Every row gives one point. Each copy is the shape, with its points in the same order, stretched, turned, moved and blurred by noise. Some copies are also mirrored. Which?

Shape (6 x 3):
[[ 23 -30  11]
 [ 29  35   8]
 [ 22  -4  -2]
 [-49  45  20]
 [ 10 -24 -31]
 [ 12  32  21]]
Copy 1 (6 x 3):
[[ -9  34  33]
 [ 33   4  -7]
 [  5  27   6]
 [-20 -60 -21]
 [-25  45  -4]
 [ 26 -16   1]]
Copy 1 is: mirrored
Copy 2 (6 x 3):
[[ 34 -25   5]
 [ 33  40 -13]
 [ 29  -3 -23]
 [-48  46 -22]
 [ 24 -29 -39]
 [ 12  41  -4]]
Copy 2 is: only turned
Copy 3 (6 x 3):
[[ 12 -44  13]
 [ 12   9 -29]
 [ 19 -15   4]
 [-48  48  12]
 [ 37 -17  35]
 [ -7   9 -21]]
Copy 3 is: mirrored
Copy 4 (6 x 3):
[[-24 -24 -10]
 [-33  41  -8]
 [-18   2 -13]
 [ 21  47  53]
 [ 13 -14 -32]
 [-28  34  11]]
Copy 4 is: mirrored

Shape (11 x 6):
[[  2  44   4   7  -8 -10]
 [ -9 -17 -21   4   3  10]
 [ 50  24  -1   7 -15  15]
 [ -6 -16  10   5 -15 -12]
 [-18 -21   6   7   4 -30]
 [ -7 -21   3  -1  11   4]
 [ 40   3   8 -29   6  20]
 [-16  34   4 -24  -7  20]
 [ -4 -14   5 -12  29  -4]
 [ 30  -3  15   7   5  17]
 [ 10 -21  -9 -10   2   0]]
Copy 1 (11 x 6):
[[  4  38  17   4 -11  -2]
 [  1 -18 -14   1 -18  11]
 [ 48  26   4  19   3  23]
 [ -8 -13  11  19   5   2]
 [-16 -25  15   8  -4 -21]
 [  2 -28  10  -6  -4   7]
 [ 43  -1   5 -16  22  22]
 [-15  32   4 -24   4  30]
 [  7 -23  14 -27  -4  -3]
 [ 33  -9  20   8  -1  22]
 [ 14 -20  -7   0   2   1]]
Copy 1 is: mirrored
Copy 2 (11 x 6):
[[  9  44  11 -10  -7   6]
 [ -5 -16 -13 -10   8  20]
 [ 53  20  13 -31  -3  26]
 [ 11 -16   6   4 -11  -1]
 [-12 -15   3   3   5 -25]
 [  3 -17  -9  11  15   4]
 [ 60   6 -13  -5  23  11]
 [ 18  41 -30  17  -3  20]
 [  7  -5 -10   9  32  -6]
 [ 39  -1  16 -10  15  20]
 [ 21 -18 -12 -10  14   3]]
Copy 2 is: mirrored

Shape (14 x 9):
[[-22   7  11 -22  -1 -23  15  10  -5]
 [-18  21  31 -23  34   1  41  11   9]
 [-16  -7 -28  16  13   5  -6   5 -35]
 [ 12  -8  45  25  21  21 -15  51 -39]
 [ 29  24  14 -17 -12 -18   5  -2   7]
 [ -6  10   8 -32  -6   9  11   5   9]
 [ -2  -8   5   3  -6   8 -13 -16  -2]
 [ -3  38  31  -1 -14  -9  12  15   2]
 [-22 -11 -26  17 -13   8   3  -8 -31]
 [-20 -33 -15  43  -6 -12 -20  -1 -19]
 [-11 -11  -8  16 -28   6 -31  11 -12]
 [-11   7  31 -24   3 -16  14   0 -24]
 [ 10  11  -2 -28   0  -8   4  20  16]
 [-28   5 -17  13  -2  -9 -37 -14 -17]]
Copy 1 (14 x 9):
[[-25  10  16 -23  -6 -36  25  13   6]
 [-26  13  42 -21  29 -12  40  17  38]
 [-10  11 -23   2  20 -13   4  -6 -42]
 [  5  10  50  -2  28  11  -7  43 -46]
 [ 17  17  17 -13 -30 -12  23   4  25]
 [-18   6   6 -33 -14   0  19  18  20]
 [ -5  -4   9   0 -11   2  -4 -13  -5]
 [-14  32  36   3 -18  -5  25  21  11]
 [-20  -1 -26   3  -1  -9  15 -11 -39]
 [-15 -18 -11  38   4 -20 -16  -4 -41]
 [-13  -5 -11   8 -26  -2 -17  12 -33]
 [-13  11  39 -26  -7 -29  22   4  -5]
 [  3   3   0 -22 -13  -9  11  27  25]
 [-22  17 -17   7  -8 -21 -28 -11 -22]]
Copy 1 is: only turned
Copy 2 (14 x 9):
[[-13  20  13 -24  15   2  20  19  18]
 [-44  24  36  -8  39 -11  47   1  18]
 [-14  -6 -24   5   6  14   2   4 -27]
 [-12 -29  55  33   8  -7  10  31 -38]
 [  8  29  28 -16 -11 -30  12 -10  15]
 [-24   8  23 -32  -7  -5  29  -8  12]
 [  0  -9  10  -2 -10  12   7 -16  10]
 [-15  40  42   2 -12  -6  18  11  13]
 [ -2  -2 -28   1 -11  29  17   1 -13]
 [ 10 -27 -27  27  -5  26  -8  20   6]
 [ -1 -16  -1   1 -36  22  -9  12  -2]
 [  3  19  31 -21  24   7  23  11   3]
 [-23  10  16 -27  -6 -30  14   1  13]
 [ -6   4 -14  -2  -4  31 -29  -6   2]]
Copy 2 is: mirrored
Copy 3 (14 x 9):
[[-30  14   8 -17   4 -20  20   4  -3]
 [-37  32  21 -15  32  15  35  13   2]
 [ 21   0 -27   5  23 -20   5  -6 -18]
 [ 46   1  37  15  30 -13   8  50   4]
 [-16  14  28 -11 -30  11   7   6 -20]
 [-18  12  11 -27  -3   9  10  -3  11]
 [  3  -5  13  10  -3  -2  -2 -20   1]
 [-11  42  32   0 -16  -7  19  13   3]
 [ 17  -2 -24   7   5 -23  19 -24  -4]
 [ 12 -19 -17  42   7 -39  -3  -8  -4]
 [ 21  -3  -3  12 -13 -28 -14  -6  12]
 [-13   9  31 -20  10 -18  29  -1 -11]
 [-22   9   3 -23 -11  11  -3  19  -4]
 [  7  10  -7  12   6 -34 -24 -28 -15]]
Copy 3 is: mirrored
Copy 4 (14 x 9):
[[-15   2  17 -26  -4 -16   8  15  -4]
 [-21 -11  -4 -37  17  -5  47  -3  -5]
 [  4  12   3   5  22  25 -31  22 -16]
 [-11 -41  -5  12  -1  28  32  48 -60]
 [  9 -10 -18 -15 -31 -27  11   0 -14]
 [  4 -15  -3 -30 -18   5  13   3  12]
 [ -2 -20   9  10 -13   8 -14 -11  -3]
 [-16   4  -5  -8 -32 -12  34   9 -18]
 [  8  17  23  17  10  28 -23  12  -9]
 [ -9  -1  29  48  11   6 -38  18 -17]
 [  1  -7   7  26 -26  16 -30  26  -4]
 [-18  -5  17 -34  -6  -3  12   3 -30]
 [  3 -19 -19 -25 -12 -16   7  22   8]
 [-21   6   7  14  -8  10 -46   8  -8]]
Copy 4 is: mirrored

Shape (18 x 12):
[[ -7   9 -26   4   7  -6  -9  -5 -33   9  35  12]
 [  0  -1  18 -18 -24   2  -3   6  -6  -1 -33  -1]
 [  4 -13 -20  10  -4  12  12   4 -14  -4  17 -17]
 [ -5   3  -2 -20  -7  16   3 -12  20 -11  -5   1]
 [ -2 -11  30  -7 -11   0  -3   4  21  -9 -10   1]
 [-13  -8  -5   3   0  -8   5 -10 -17 -10  22 -34]
 [ 19 -10  14 -27 -21  -7   7  -2  30  -3  -4  13]
 [ -7  -4 -10  10  42   7   3 -18 -11  27  24  -6]
 [  8  -6  16 -29  -9   1  21 -16  -6 -19 -11   3]
 [-15  15 -22  29   7 -11  20  -8 -14  -4   1  -9]
 [  4   9 -23 -23  30  -9  -8 -10   8   6   2   0]
 [ 11  13  24 -32  -7 -18   0   3  19  -8   3  15]
 [ 33  -2  -6 -47  14 -18 -15 -45  25  41 -13  27]
 [-19 -10 -11 -12  12  -5  14  15   3  -1 -11 -19]
 [  9  -3 -15  11   9  -6 -15 -13 -13 -16 -10 -12]
 [ 23  30 -13  -2   4 -11   0  -4 -13  17   5 -14]
 [ 10 -10  -4  22  25   8   9  14 -29  -9  12  -5]
 [ 16 -16   8 -16 -22 -25   4  -5   4  -7 -25   8]]
Copy 1 (18 x 12):
[[ 10  20 -22   1  37  11 -14 -11 -12 -17  33  19]
 [  9  -5  15 -20  -9   8   1  -1  17   0 -25   0]
 [ 12  -9 -25  13   9  23  11   5 -11 -15  22  -7]
 [  5   8   2  -8 -27   0   8  -8  -2   8  12   6]
 [ -1  -9  24   0 -14  -6  -3   6  16   3  -1   1]
 [ -6   1 -12   4  13   6   2 -14 -10 -28  23 -28]
 [ 23 -12  11 -16 -26 -19   4  -1  23   8  12  14]
 [  2  16  -8  17  39  12  -4 -15 -23  26  37  -7]
 [ 16  -9  17 -21 -12  -7  23 -20  -7  -9  -5   1]
 [ -3  19 -25  29  25   6  14 -18  -2 -12  -2  -2]
 [ 10  25 -15 -14  10 -17  -7  -6 -20  27  19   1]
 [ 13  10  24 -24 -10 -30   8   1  21   2  13  15]
 [ 45   4   4 -31  -7 -31 -28 -36   7  56  21  18]
 [-16   1 -15  -9   6  -2  16   7  -7  11   1 -16]
 [ 16   8 -14  12   7  -5 -15  -7 -21 -10 -11  -7]
 [ 34  31 -11  -2  27   0   0  -7   5   1  10 -12]
 [ 17  -4  -4  19  32  13   8  16 -25  -8  10  -2]
 [ 22 -20   0 -18  -8 -22  -1  -6  17  -3 -18   5]]
Copy 1 is: mirrored
Copy 2 (18 x 12):
[[  4  -9 -30  -5   9  19   6  13 -52  16  -8  -4]
 [-11  12  27 -29 -21 -17 -11  -1  -8   1 -17   7]
 [  7   3 -17  -4  -7  -6   7  -2 -25  -4  22 -11]
 [ -5   5   3 -27   2   8   3 -12  13   5  -7   0]
 [-11 -11  31 -11  -8  -6  -1   2  12   3  -6   4]
 [-10  -9  -8  -6  -2  -6   9  -5 -28  -1   4 -36]
 [ 11 -16  22 -29 -19  -2  15  -3  19  11  -9  11]
 [  8  -6 -13   8  37  -6   2 -12 -34  36  10 -10]
 [ -1   0  29 -34  -6  -4  22 -20 -14  -6  -8   5]
 [ -4  18 -24  15   7 -10  20  -1 -26   0 -13  -7]
 [ 19  -4 -15 -29  30  -3   6  -4  -8  23 -20 -10]
 [  9 -12  32 -31  -5   6  20  12   7  13 -23   1]
 [ 37 -27   8 -41   5  -1   1 -39   1  60 -40  17]
 [-11   7  -8 -22  10 -33  10   7  -4   6   2 -12]
 [ 13  -3 -10  -5   7 -12 -14 -12 -18 -14 -14 -10]
 [ 29  17  -5  -7  -3   3   4   2 -29  21 -23 -23]
 [ 17   4   0  11  20 -14   2  10 -38  -8  17   0]
 [  9 -11  17 -24 -28 -26   8 -11  -4   0 -24  14]]
Copy 2 is: mirrored
Copy 3 (18 x 12):
[[  1  27 -12  11   0  -8 -25   6 -35  -7  36   7]
 [  0 -13  25 -25 -30  -2  -8  -1  -7  -1 -26  14]
 [  9 -12 -10   7 -14   8   8   2 -18 -12  20  -7]
 [  4   0   6 -23  -9   9  -2 -13  19  -2   4  18]
 [  2 -10  34  -9 -14  -6  -2   0  22 -12 -10   8]
 [ -9 -11   2  -1  -5 -14   2  -7 -17  -8  30 -19]
 [ 26   4  25 -29 -30 -12   2  -2  23 -12  -6  18]
 [  7  31 -12  18  26   5 -11  -6  -7  -2  15 -30]
 [ 10  -4  29 -32  -7  -5  16 -21 -10 -16  -3  15]
 [-12   1 -17  22   9 -15  15  -7 -17   6  10  11]
 [ 15  21 -16 -21  17 -11 -19  -4   6  -2   4   2]
 [ 17  10  34 -31  -8 -22  -1   6  19  -4  -1  23]
 [ 58  52   9 -30  -7 -22 -34 -32  19   1 -17   5]
 [-14   1 -13 -18  -5  -6  10   6   2  -8 -10 -15]
 [ 11 -19  -4   2  11 -14 -17 -12 -16 -10  -1   6]
 [ 25   6  -4  -6   3 -17 -10   7 -23  27  13   2]
 [ 10  -5   7  16  18   9   4  16 -31 -21   9 -11]
 [ 18  -6  20 -19 -26 -30   4  -6  -2 -15 -23  16]]
Copy 3 is: mirrored
Copy 4 (18 x 12):
[[-15   1 -17  11  -1   0 -11  -2 -37   7  27  14]
 [  2 -12  21 -16 -27   2 -11   6   4   2 -34  -3]
 [  6 -15  -8   9 -13  13   2   6  -5 -11  21  -9]
 [-10  -5   6 -22  -9  10   2  -5  25  -7  -4   7]
 [ -1 -14  30  -9 -10  -9 -10   9  30  -3  -8   5]
 [-11 -12   5   0  -5  -8  -6 -12 -10 -12  25 -29]
 [ 13 -10  15 -26 -22 -11  -1  10  33   6  -5  18]
 [ -3 -13  -9   8  37   7   1 -16 -18  15  19  -8]
 [ -1 -17  21 -35 -13  -8  11  -1   4 -22  -9   6]
 [-14   4  -6  28  -7  -5  23 -10 -14  -8  -2 -13]
 [ -7  10 -26 -16  24  -7 -11  -9   4   4  -2   4]
 [ -2  10  23 -30  -7 -23  -5  18  19   4  -2  19]
 [ 23  -2 -22 -46  16 -21  -9 -35  18  36 -19  40]
 [-15 -19 -11  -6   7  -4  -2  18   9  -5  -7 -25]
 [  6  -4  -8  15  -3  -4 -16 -19  -8 -22  -5  -6]
 [ 20  21  -8   0  -4  -4  -4  -7 -21  11   0 -13]
 [ 12 -16   5  24  14   9   0  13 -26 -19  10  -7]
 [ 15 -22   7 -14 -28 -27  -5   4  14  -8 -25  14]]
Copy 4 is: only turned

Shape (16 x 12):
[[  2  -7 -23   7  10   1  19  10 -10 -10  -8  18]
 [  9   5  25  36   7  -7  25  13  -6 -16  22  -4]
 [-30   9 -12   2 -14 -39  -8  11  -7  10  14  -6]
 [-44  -3   9  -1 -19  -5 -23   7  12  22 -13  -4]
 [  8   3   9  39  12 -12   1 -14  -9 -29  -3  13]
 [ 20  19   7  21 -12   6  24 -19 -23 -13  15   8]
 [-51   0  15 -26   0 -47 -23   0  13   6   2  -7]
 [-28   2 -10 -34 -12 -20 -32  36   2   5  -6  -9]
 [ 10   5  -4  -4  -4 -10  42   4 -16  -8 -34   6]
 [ 19 -17 -11  -6  -7  -1  27  11   2 -12 -14 -22]
 [ -4 -14   1   7 -12  -8  15 -12   5 -20  23  14]
 [  2 -19   1 -13  10 -13  -4  -1 -22  18  -3  -4]
 [-34   7  12 -38 -18 -25 -43  14   4  -5   1 -10]
 [ 30   7  -4 -13   9  -5  24  13  13  11  -8  20]
 [  4 -16  24  22 -18 -21  13   8 -20 -10   4  30]
 [-11  -2 -10  -9 -27 -41 -33   8  18  12 -12 -19]]
Copy 1 (16 x 12):
[[ -1   1 -15  25  -7  13  22  12   1 -11   7  12]
 [ -3   4  44  18  -3 -11 -14  -5  16 -24  17 -10]
 [-25  12 -19  17  10 -32  -4  -5 -20   1  -9 -22]
 [ -7  10 -23   7  29 -21 -24  12 -11  36 -28  -3]
 [ 11   2  21  27   7  -2   0 -17  -3 -47 -14   2]
 [ 17  21  39   4 -15   1  15 -14   0 -10   1 -13]
 [-28  -3 -34  -8  25 -46 -10  -3 -22   0 -36  -1]
 [ -9   8 -60  -9  22 -24 -19  30 -24   8  -7 -13]
 [  3 -13   6  18 -15   2  27  34  -6 -13 -11   2]
 [ 10 -27 -10   3 -12  -1   6  19  11  -1   4 -20]
 [  1   0   2  12 -18 -22   7 -28  10  -2  -5   3]
 [ 11 -17  -8  -7  26  -7  17   4 -24   6   7   2]
 [  0  14 -48 -21  22 -42 -22  12 -23   2 -26 -14]
 [ -6 -21  -4  -5 -28  29   5  18 -18  -5  15  15]
 [  9  -8  28  24  -3 -35  -6  -2 -18 -13   8  22]
 [ -2 -19 -43   3  10 -23 -28   2 -38   8 -28 -30]]
Copy 1 is: mirrored
Copy 2 (16 x 12):
[[ -2   6   4  20  -5  -7  20  -7 -10  -9 -10  12]
 [ 32 -22  36  47  -4 -18   7  -1   1  10  -3  12]
 [-25  -6  -8  16  -6 -39 -32   2   4  12  25  -1]
 [-42 -36   7 -15 -19 -12 -43   8  12  -3  -3   5]
 [ 23  -9  28  24   7 -27  -1 -17  -2 -22 -26  -8]
 [ 44 -10  -4  24   6 -14   5 -10  18  -1 -10  15]
 [-59 -19  20 -15  14 -34 -38 -13  10  11  16  -5]
 [-48   8  13 -26 -12 -12 -26  21   7  -1  24  -3]
 [ -8  -7   3   2  -3 -30  50  -8  13   2  -6  11]
 [ -7  -3  17  11 -23  -7  32 -18  19  -8  12  -5]
 [ 11 -15  12  13   0  -8  -8 -27  -5 -15  12  16]
 [ -9  -2  -4  -4 -13  -6 -10 -25   7  18  -5 -14]
 [-36  -8  17 -41   7 -16 -38  11  16  -2  29  -4]
 [-10  16  20  11 -13   0  29 -10  14  16 -18  36]
 [ 26 -21  14   0 -18 -36  -2 -17 -16   6  -4  22]
 [-42   6   6 -10 -38 -38 -39  -6  25  -3  19  -7]]
Copy 2 is: mirrored
